Rows are points. The points of each table are mixes of a few directions, plus a little noise. How many directions does each table use, and how many do they share? Where both have some left over, give the other angles between the two spaces (their principal angles), to ten degrees, smallest first.

First (7 x 2):
[[-63 -43]
 [ -4  -3]
 [ 52  36]
 [ 14   9]
 [ 29  20]
 [-22 -15]
 [ -6  -4]]
Second, 7 rows:
[[-23 -16]
 [ 28  19]
 [-29 -20]
 [ 72  50]
 [-13  -9]
 [-10  -7]
 [-25 -17]]
Directions: first 1, second 1, shared 1

First (7 x 6):
[[-44  47  -7  15 -44  30]
 [-15  16  -2   5 -15  10]
 [ 46 -50   7 -15  46 -32]
 [-46  50  -7  15 -46  32]
 [ 45 -49   7 -15  45 -31]
 [-17  19  -3   6 -17  12]
 [ 31 -34   5 -10  31 -21]]
Second (6 x 6):
[[ 38 -49 -87 -51  -8  13]
 [-20 -13  -4 -25  14  13]
 [ 31 -13 -37  -6 -13  -3]
 [ -3  24  32  31  -5 -11]
 [-31  38  68  39   7  -9]
 [-16  13  27  12   5  -2]]
Directions: first 1, second 2, shared 0; angles 70

First, 10 rows:
[[-32 -13  29 -56 -29  17 -39  27  43]
 [ 25   6 -26  44  13 -21  41 -25 -36]
 [-18   1  23 -32   1  23 -41  23  28]
 [ 24  17 -16  42  38   0  12 -14 -28]
 [-14   4  21 -25   8  24 -40  21  24]
 [-46 -38  28 -83 -85  -8 -13  24  53]
 [ -6  -3   5 -11  -7   2  -6   5   8]
 [ 37  17 -33  66  38 -17  42 -31 -50]
 [ 19  -2 -25  33  -5 -27  46 -25 -30]
 [ 12  12  -6  22  28   6  -2  -4 -13]]
Second, 10 rows:
[[ 29  22 -23   1  -4 -15 -16  -9  16]
 [ -5 -10  -1   3  -9  -6  18  -4  -9]
 [-59 -39 117   3 -41  28  48  34 -16]
 [ 24   7 -35   6 -14 -27  13 -19   0]
 [ 18  13 -33  -2  14  -6 -18  -8   7]
 [ 38  28 -49   0   9 -18 -26 -15  17]
 [ 28  19   1   6 -31 -22   4  -7  17]
 [-46 -33  68   0 -15  23  31  21 -18]
 [-54 -52 -24  -5  49  25  23  -2 -51]
 [ 29  43 -20 -12  41  18 -77   9  37]]
Directions: first 2, second 3, shared 1; angles 60

First:
[[-24 -57  -4  19  21  -9 -43 -41 -19 -48 -33  -2  64  48]
 [ 31  27 -48  35   2 -54 -21 -41 -55   5  -8  -4  14  33]
 [-18  -2  39 -25   9  -1  10   7  22   6   3   5 -21 -22]
 [ 16  14   4 -15 -22  41 -20  24  20  41 -62  14 -10 -20]
 [  4  39  -9 -11  21  -9  13  30 -27  37 -25  20 -22 -40]
 [-12  -9  46 -36  23 -43  18  57  -9 -12  30   1  -3 -34]
 [-19 -17  -8  11  -4  52  -3 -28  27  -6 -16   2   4  12]
 [-29 -25 -26  21  24  12  37   8 -12 -47  61  -9  21   8]
 [-16  24  32 -26   4  27   2 -11  32  44 -42  19 -44 -34]
 [ 44  17 -39   6 -27  11  21  82 -18   5  32  -9   9 -16]
 [ 23 -12  12  22 -50 -28 -15 -85  38 -25  61 -38 -12  65]]
Second:
[[-75   7   1  21 -64  66  55   5 -15 -47   5  -7 -38  34]
 [ 20  -6  36  55 -29  39 -26  11  49  14  30 -22  -7   4]
 [  2 -26  13  11 -47  50   7 -14 -11   1  21  11 -39   6]
 [  3  12 -10 -47 -12   9  51 -24 -35 -13 -30 -11 -15   5]
 [-21  -1 -30 -46   0 -39  37   0 -38 -21 -45   0 -15   6]
 [ 17 -15 -16  -1  50 -56 -41 -10  10  23   2   5  48 -17]
 [  7  30  -2 -45 -20  -3  57  10 -18 -21 -52 -27 -35  10]
 [ 16  14  -6 -28  33 -21 -11  11 -17   7  -5  29   1 -14]
 [ 11  12  12  25  33  12 -29 -17  25  18  34  -1  50 -11]
 [  0  12 -17  -8  75 -64 -58  42  -4  12   8  57  27 -24]
 [ 21 -41  20  63 -20   8 -44 -15  54  27  31 -33  22   1]]
Directions: first 6, second 6, shared 0; angles 30, 30, 50, 70, 90, 90

First:
[[  6   3 -40  31 -38  20  48  41  37  47  51 -19 -19  -8  84 -11 -30  15
  -37  58 -69   7  24  11]
 [ 24 -11  13 -10  53  -6 -25   2 -18 -31 -17  -1  36  -4  13  30 -14   2
    1 -11  30 -24  33 -24]
 [-21  -1   9 -34  14 -26 -11  -6 -52 -19 -15 -21   9 -11 -17 -18 -25 -14
   26 -16  32  39   5 -15]
 [-21  17  18 -50  -6  -8 -57 -31  59 -96 -15  25   7  43 -46  93 -56 -12
   68 -44  82  -4 -69 -16]
 [-11 -15  18  14  12 -15   5 -11 -29  17 -11  12 -10  -6 -41 -20  42 -20
  -13 -27  -3  -3  -8  21]
 [ 32  13 -20  14 -16  35   3  15  48   6  13   1   9   9  49  19  -9  36
   -7  37 -17 -27  16 -15]
 [  0 -14  16   6  24 -13  -1  -6 -37   9 -14   3   5 -10 -23 -15  28 -11
   -9 -20   6  -4  10   5]
 [ 11  18  17  -6 -44  26 -22 -29   2   9 -35  18   7  21 -57  -7  53  42
   52 -24  54  -2 -31 -23]
 [  9  21 -12 -12  18  11  -7 -16   3  -8 -11  -2  -8 -13  -8 -50  21  -5
  -20  31 -43  -7   5  13]
 [-29 -30 -18  47 -17 -23  67  41 -13  66  55 -15 -36 -21  47 -22 -10 -33
  -59  16 -73  24  16  44]]
Second:
[[ -6  15   3 -28  18 -23  61  39 -49 -24  56 -86  67 -85  58 -72 -63 -30
  -71  95 -42  35  42  16]
 [  8   2 -46   1  57  14   0  42 -53  18 -17   0 -78  14  33 -15 -25 -28
   43 -23 -32  18  -7 -38]
 [-22 -29 -12  -5 -25 -29 -56 -62  48  22 -30  38 -16  38   2  18  13  36
   -5 -25  -4  12  60  18]
 [ -1   6   7  -7   0  -5  19   8  -8  -9  17 -24  27 -25  11 -17 -14  -7
  -22  27  -7   6   7   8]
 [ 11  -1  -3  18   3  21 -19  -2  10  10 -26  39 -42  40 -30  36  31   5
   47 -50  22 -21 -41 -17]
 [  0  -9 -16   7   5   4 -28 -13   9  17 -26  31 -42  33  -6  19  13   7
   29 -37   2  -2   1 -11]
 [  5  10  37   4 -31   4  19  -7  22 -18  19  -7  55 -18 -30  10  20   8
  -21  18  30 -21 -25  19]
 [  8   7  30  10 -24  13   8  -7  23 -12   6  10  29   1 -37  21  28   7
    1  -5  32 -26 -37   8]]
Directions: first 6, second 3, shared 1; angles 80, 90
